Rows are points. Each copy is the shape, with its points in the same order, turned, moved and blurred by noise. Say if it was mirrored as well.
(in the rows, 128 means zero)

Shape (6 x 3):
[[123  96  92]
 [185  98  98]
 [122  97 118]
 [ 98 198  94]
 [ 98  72 106]
 [209 124 158]]
Copy 1:
[[160 130  98]
 [173  69 100]
 [156 128 122]
 [ 57 128  80]
 [173 159 123]
 [142  28 150]]
Copy 1 is: mirrored
Copy 2 (6 x 3):
[[128 101  94]
 [189  89 106]
 [117  95 119]
 [103 199 101]
 [ 90  70 113]
 [211 115 176]]
Copy 2 is: only turned

Shape (9 x 4):
[[ 93 193 141 101]
 [192 181  80 144]
 [137 132 109 208]
 [137 126 111  78]
 [100 127 190 157]
 [139 187 189 107]
 [ 88 149 132 113]
 [ 98 155 107 139]
 [115 162  42 126]]
Copy 1, 9 rows:
[[ 85 193 170 103]
 [176 175  96 137]
 [129 157 137 218]
 [110 115 139  93]
 [ 96 149 221 173]
 [134 185 208 100]
 [ 72 156 166 126]
 [ 82 168 138 149]
 [ 89 168  74 133]]
Copy 1 is: only turned
Copy 2, 9 rows:
[[126 183 160  95]
 [121 153  40 118]
 [106 116 105 188]
 [166 113 122  75]
 [ 86 109 184 135]
 [ 70 153 149  72]
 [145 144 166 115]
 [146 156 140 142]
 [193 169  92 144]]
Copy 2 is: mirrored
Copy 3, 9 rows:
[[ 73 210 180 109]
 [157 224  93 135]
 [119 166 114 208]
 [122 148 143  87]
 [ 98 146 208 179]
 [131 209 214 126]
 [ 75 171 169 123]
 [ 83 176 136 138]
 [ 77 188  80 114]]
Copy 3 is: only turned
Copy 4:
[[105 180 139  98]
 [215 175  97 152]
 [153 132 138 215]
 [149 116 102  92]
 [110 120 199 148]
 [144 168 188  93]
 [100 138 129 119]
 [114 149 114 152]
 [133 166  47 153]]
Copy 4 is: only turned

Shape:
[[159  72 118 109  64 166]
 [173 178 145 155 134 125]
 [ 92 211 129 101 124  66]
 [114 110 130 109 174 154]
 [ 85 128  32 101 114 156]
 [193 143 162  77 153  73]
 [129 110 115  85  99 102]
 [123 152 134 163 158 190]
 [195  59 130 145 149  93]]
Copy 1:
[[169 101 116 127  64 167]
 [164 187 164  81 170 152]
 [120 214 129  53 145  53]
 [117 168  91 159 159 137]
 [106 131  35  62 114 139]
 [221 196 140 142 150  93]
 [163 136 107 109 102  91]
 [ 96 182 131 110 165 195]
 [201  97 135 168 176 124]]
Copy 1 is: mirrored
Copy 2, 9 rows:
[[163  74 103  92  66 146]
 [132 163 142 127 149 186]
 [ 66 186 109 113 188 106]
 [177  99 125 150 170 112]
 [124 101  26 157 129  99]
 [144 137 143  44 198 158]
 [117 100 102  76 139 115]
 [175 139 132 193 138 148]
 [147  45 144  87 163 195]]
Copy 2 is: mirrored
Copy 3, 9 rows:
[[144  63  73 107  91 171]
 [172 140 148 128 165 123]
 [105 197 159 104 105  72]
 [ 84 113 113  81 173 146]
 [ 61 159  39 135 110 147]
 [175 124 129  39 150  73]
 [116 110  90  84  94 108]
 [110 133 139 137 187 181]
 [154  42  90 100 175  86]]
Copy 3 is: only turned
Copy 4:
[[143  88 166  89  94 198]
 [151 193 176 103 125 107]
 [ 96 197  93  91  82  64]
 [166 130 101 107 160 133]
 [ 72 137  79  92 138 194]
 [165 142 158  27 115  61]
 [117 110 121  67  94 124]
 [169 176 133 149 152 152]
 [145  78 194  82 162  99]]
Copy 4 is: mirrored

Shape (13 x 8):
[[193 162 137 172 171 117 126  86]
 [165 143 147 195 186 108 106  83]
 [131 142 168  85 118 156 132 160]
 [157 123 174 180 126 110  82  73]
 [ 82 126  84 129  76 208 115 204]
 [107  93 104 120 140 100 163 130]
 [103  81 104 160 123 194 176 163]
 [ 94  79  92 112  86 187 175 147]
 [112 133 143 184 157  68 134 117]
 [ 73  87 125  73  70 182 139 147]
 [103 188 180 138 171 130 109  48]
 [151 140  80 155 156  75 128  69]
 [103 117 174  86 190 145  52  96]]
Copy 1, 13 rows:
[[203 193 114 126 178 136 123  66]
 [182 179 129 155 186 132  98  48]
 [150 118 168  84 141 162 122 148]
 [179 162 165 154 126 133  88  47]
 [ 73  99 114 156 110 173 118 202]
 [131  87 122 114 151 104 152  96]
 [111  81 113 168 149 177 175 136]
 [110  65 115 136 101 170 167 151]
 [145 154 153 148 179  82 138  68]
 [ 89  58 156 104  83 173 135 150]
 [120 195 174  88 158 157 110  24]
 [160 153  73 125 150  87 120  40]
 [134 110 175  81 177 171  35  57]]
Copy 1 is: only turned
Copy 2, 13 rows:
[[212 157 146 162 165 104 136  77]
 [191 138 163 197 179  92 117  84]
 [145 171 201  87 126 159 112 137]
 [167 129 180 171 130  76  87  69]
 [104 177 147 145  75 231  72 169]
 [102 129 139 140 138 123 156 158]
 [109 132 165 178  97 212 148 143]
 [ 78 130 146 128  80 206 143 144]
 [138 165 165 195 158  74 135 138]
 [ 62 140 174  90  80 192 103 141]
 [128 193 187 145 196 101 109  43]
 [151 141  89 162 167  80 141 102]
 [121 123 201 111 214 132  54  99]]
Copy 2 is: only turned

Shape, 15 rows:
[[ 74  76 109 150  95 192  88 132 159]
 [136 101 108 113 111 140 136 120 170]
 [200  69  93 161 193 111 131 160 174]
 [167 152 128 121  78 133 138 134  72]
 [ 99 178 160  65 128 121 102 144 130]
 [200 140  66 187 133 152  63 147 134]
 [113 160  84 114 100 143  66 114 129]
 [ 78 172 165 106 152 142 105 175 121]
 [116  82 136 116  75 185 113  73 161]
 [ 75 178 133 185  75 125 118 167  80]
 [166  87 117  67 139 192  94 115 126]
 [ 99 184 142 161 100 141 126 153 180]
 [183  81 105 118 196  90 142  80 120]
 [ 93 130 169 177 112 102  67 179 164]
 [ 79 182 168 150 192 154  34  72  99]]
Copy 1:
[[ 71  72 115 111  44 172  73 151 183]
 [113 106 119 149 105 175  84 118 155]
 [159  72 105 214 172 121  52 158 166]
 [144 137 116 116  96 131 147 166  94]
 [ 73 163 181  87 159 133  96 140 136]
 [197  95  89 109 116 112  67 193 182]
 [129 141 110  48 109 134  64 139 148]
 [ 43 131 153 104 154 132 108 180 162]
 [112  66 151 100  67 185 101  92 151]
 [ 71 159 101 103  57  77 143 191 158]
 [133  78 139  98 135 209  78 157 113]
 [100 171 135 116  99 132 120 154 223]
 [146  51 103 157 181 125  95 106 100]
 [ 79 123 180 134  87  80  68 174 201]
 [ 74  46 159   7 162  75 107 153 184]]
Copy 1 is: mirrored
Copy 2:
[[ 91  72 150 117 100 186  59 157 116]
 [120  82 115 110 121 142 116 128 157]
 [183  52  67 148 185 106  73 143 174]
 [175 143 108 110  80 123 152 130 100]
 [134 179 164  66 102 104 109 127 167]
 [182 115  43 165  94 153  47 149 151]
 [112 151  99  87  74 147  73 106 137]
 [130 179 176  90 118 110  92 184 147]
 [111  80 152 121  93 188 115  85 118]
 [114 177 123 152  59 114 118 191  90]
 [183  78 132  55 136 173  89 100 135]
 [106 156 134 153  78 138 123 177 193]
 [168 101  70 134 210  91 102  82 134]
 [121 125 175 163  74  91  69 170 161]
 [131 218 163 143 139 154  14  94 126]]
Copy 2 is: only turned
Copy 3 (15 x 9):
[[ 95  90 108 156 114 124  28  99 153]
 [132 101 114 121 110 115 113 117 151]
 [175  74  90 141 188  83 133 193 168]
 [163 157 101 158  90 102 124 121  56]
 [104 199 167  99 118 101 100 126 109]
 [195 153  50 189 145  99  75 161 152]
 [135 186  83 138 116 115  70  94 143]
 [ 84 189 175 138 142 106  77 151 104]
 [147  86 138 138  87 131  73  60 148]
 [ 65 179 104 214  97  80  87 121  72]
 [188 110 124  87 133 144  68 120 117]
 [ 85 170 140 185  83 108 107 141 162]
 [184  97 112 120 208  95 167 107 124]
 [ 89 149 139 178 125  31  63 147 156]
 [137 214 180 187 208 111  52  66 128]]
Copy 3 is: only turned

Shape, 18 rows:
[[185 151 111 104  91 104  62 187 128 134 112 100]
 [124 184  74 137 171 131 136 168 183 109 133 124]
 [ 99 229  76 149 175  87 130 141 153  88 197 174]
 [133 187  93  91 131 156  87 161 161 136 165 120]
 [141 146 171 130  90 141  68 176 170 102 128  95]
 [112 117  97 134 128 120 134  61 172  79 116 228]
 [ 99 119 165  92 103 142 199  69 129 130 117 172]
 [131 115  96  87 116 118 193  77 149  84 186 169]
 [194 106 151 176  73 196  98  79  82 203 147  63]
 [ 85 208  51 135 140 105 122 133 177  63 194  69]
 [ 96 146 126  91  33 108 156  95 151 112  85 182]
 [119 136 153 109  90 117 158  89 168  91 196 169]
 [142  59 150 141  84 189  78 164  77 183  86  79]
 [125 205 105 130 140  96  99 160 195 144 170  82]
 [194 142 177 120  75 168 120 130 104 116  82  81]
 [ 97 114 130 144  74 132 214  98  95 105 153 188]
 [106  83 155 120 117  88 189  44  96 125 134 158]
 [170 149  97 159 112 121 114 181 196 141 138 105]]
Copy 1, 18 rows:
[[146  73  86  70  83 102  83 188 155 137  74  83]
 [142 142  71 115 163  72 127 179 161 103 134 133]
 [113 185  89  96 142  14 110 180 100  98 170 164]
 [138 134  54  58 115 111 109 164 143 146 140 125]
 [151 120 129  88  78 133  62 178 187 148 117 119]
 [129 116 139 132 139  81  98  65  90  79 118 204]
 [107 134 181 123 106 144 169  66 103 114 128 144]
 [138  94 142  98 108  84 167  90  93  86 189 166]
 [189 103 103 158  61 175  90 106  84 196 136  17]
 [ 90 138  61 105 121  41 104 179 169  94 222 122]
 [ 76 110 135 120  50 116 142  82 129  89  79 168]
 [141 127 162 102  65  89 137 103 113 124 179 179]
 [133  55 125 142 106 218  75 161 114 189  81  52]
 [133 148  70  94 112  39 113 177 186 162 150 108]
 [168 119 143 106  59 175  98 142 147 103  95  47]
 [108 119 174 162  79 126 171 117  56  95 146 160]
 [ 99  95 211 139 115  98 145  65  73 116 143 110]
 [184 102  81 132 104  77 114 183 176 145 109 123]]
Copy 1 is: only turned
Copy 2 (18 x 12):
[[172 113 169 128  66  62 106  89 110 100 132 134]
 [119 155 107 152 162  86 150 132 150  95 150 143]
 [ 78 183  70 155 176  67 112 140 103 136 167 188]
 [109 119 143 130 140  71 155  91 135 128 168 163]
 [112 125 212 146  82 117 106 119 139  90 151 155]
 [159 189 105 176 150 163  98 109 199 185  96 203]
 [ 96 180 142 114 100 195 138 126 195 213 103 132]
 [114 165  62 128  95 165  97 115 204 192 153 152]
 [144  67 202 180  84 191 137  53  95 188 147  37]
 [ 54 161  50 159 128  87 129  81 131  61 180 154]
 [108 214 136 149  42 145 141  98 182 183  76 175]
 [ 72 170 118 143  96 155  90 120 180 195 170 169]
 [155  43 215 130  79 169 159  86 110 127  76  96]
 [ 74 142 139 149 130  43 125 104 129 103 170 113]
 [163 154 205 111  63 175 146  89 108 123 157  94]
 [104 169  94 140  83 212 141 159 140 210 109 163]
 [ 99 171 104 117  94 199  80 133 167 215  80  95]
 [148 111 133 189  97  76 133 129 151 108 165 112]]
Copy 2 is: mirrored

Shape, 17 rows:
[[144 161 179 178 138  66 123  99 136 116 153 162]
 [127 138 171 153  61 168 149 119 160 138 131 107]
 [157 136 166 158 125 149  93 110 110  90 156  76]
 [114 112 128 120 177 107  95 135 109 146 122 154]
 [101 179 136 183 129 129 131 173 108 155 153 124]
 [132 168  98  82 133 183 160  88 121 116 107  99]
 [ 79 142 164 152 118 127 104 138 117 155  91  62]
 [118 135 175 128 111  72  93 206  60 104 148 140]
 [110 208 118 126 114 105  86  75 110 129 133 166]
 [145  85 112 135 141 166 136 130 126  92  68 177]
 [ 84  90 172 198 124  81 150 156 160 132 122  76]
 [ 96 161  85 158 112 132 129  79 195  98 114 143]
 [132 128 147 126 123 125  92 139 136 114 140 153]
 [169  75  54 136 110 168  87  83 129 161  81 101]
 [116 179  88 112 112 104 112 168  58 113  79 140]
 [136 207 144  97  97  47  74 146 200 154  92 130]
 [101 196 180 181 155  87 113 132 147  95 111 128]]
Copy 1, 17 rows:
[[139 105 139 150 143  44 114 111 159  95 149 121]
 [127 156 141 140  65 158 129 108 149  90 122  78]
 [141 110 155 154 140 130  62 102 113  98 141  68]
 [113  78  95 126 162 122 103 152 134 156 113 144]
 [ 88 154 108 179 138 100 127 162 106 110 129  84]
 [118 136  70  87 153 176 119  70  94  95 117 106]
 [ 73 150 133 130 132 126 103 120 126 153  79  60]
 [116 141 170 132 146  72  72 201  85 110 100 140]
 [ 81 122  61 125 124  70  81  80 125  93 145 147]
 [147  70  90 143 142 177 125 130 138  92  49 150]
 [111 163 193 189 164 126 137 134 187 147  99  89]
 [ 94 156  73 160 137 160 114  75 201  80 117 132]
 [125 108 108 128 120 126  82 150 143 105 126 125]
 [157  96  60 178 110 203  81  59 128 178  71 120]
 [112 168  67 123 144 100  84 146  69 102  53 157]
 [137 177  65  82 117  46  76 136 205 131 116 106]
 [ 91 127 109 143 166  62 111 129 170  73 120  76]]
Copy 1 is: mirrored
Copy 2, 17 rows:
[[113 121 178 145 182  54 117 100 164 138 131 128]
 [ 67 101 161 112  85 137 136  95 151 137  82  90]
 [115  85 142 136 149 118  71  80 125 117 103  57]
 [163 154 139 185 160 143 111 111 120 143 140 146]
 [ 62 140 135 170 174 124 145 143 123 169 101  98]
 [118 141  84  79 142 169 139  61 102 108  91 122]
 [101 182 149 167 107 128 121  87 122 170  83  62]
 [130 141 187 182 135  90 108 186  68 114 122  97]
 [ 89 160  93 112 150  79  81 102 123 147 132 167]
 [161 101 130 178 132 162 132  79 140  90  60 169]
 [112 148 196 204 118 100 178  91 170 142 121  44]
 [ 85 140  83 129 136 113 143  70 211 103 113 138]
 [128 124 152 147 135 132  93 136 148 119 122 124]
 [173  89  54 164  77 164 113  54 148 164  94 116]
 [133 172  83 162 140 101 126 157  71 123  72 140]
 [154 210 131  79 111  67 120 164 194 166 110 112]
 [ 96 179 165 145 189  71 115 111 166 126  85 103]]
Copy 2 is: mirrored
Copy 3 (17 x 12):
[[137 168 178 149 117  66 124 123 148 108 176 163]
 [ 89 120 173 145  67 175 114 133 157 132 145 105]
 [123 128 167 153 144 141  68 130 117  73 162  89]
 [133 134 136 128 174 120 108 152 106 159 126 175]
 [ 99 164 141 193 136 133 126 178 120 161 161 113]
 [ 83 153 135 109 169 196 150  80 119 119 127 109]
 [ 69 128 155 145 139 117  86 133 143 173 105  79]
 [120 167 158 128 129  76  94 225  60 129 140 124]
 [ 69 217 159 141 140 126  87  90 107 122 152 168]
 [145 113 153 136 137 176 145 125 109  97  69 189]
 [113  74 141 153 108  73 134 164 177 148 126 102]
 [ 68 146 115 165 125 148 129  97 182  93 129 184]
 [126 140 159 123 129 138  83 160 122 112 135 159]
 [143  95  78 140 111 187  67  54 106 139  77 151]
 [ 83 214 108 134 147 135 130 158  59 123  83 133]
 [ 94 249 115  78 107 110  67 151 206 150 117 149]
 [101 181 181 165 148  82 128 148 179 113 132 131]]
Copy 3 is: only turned
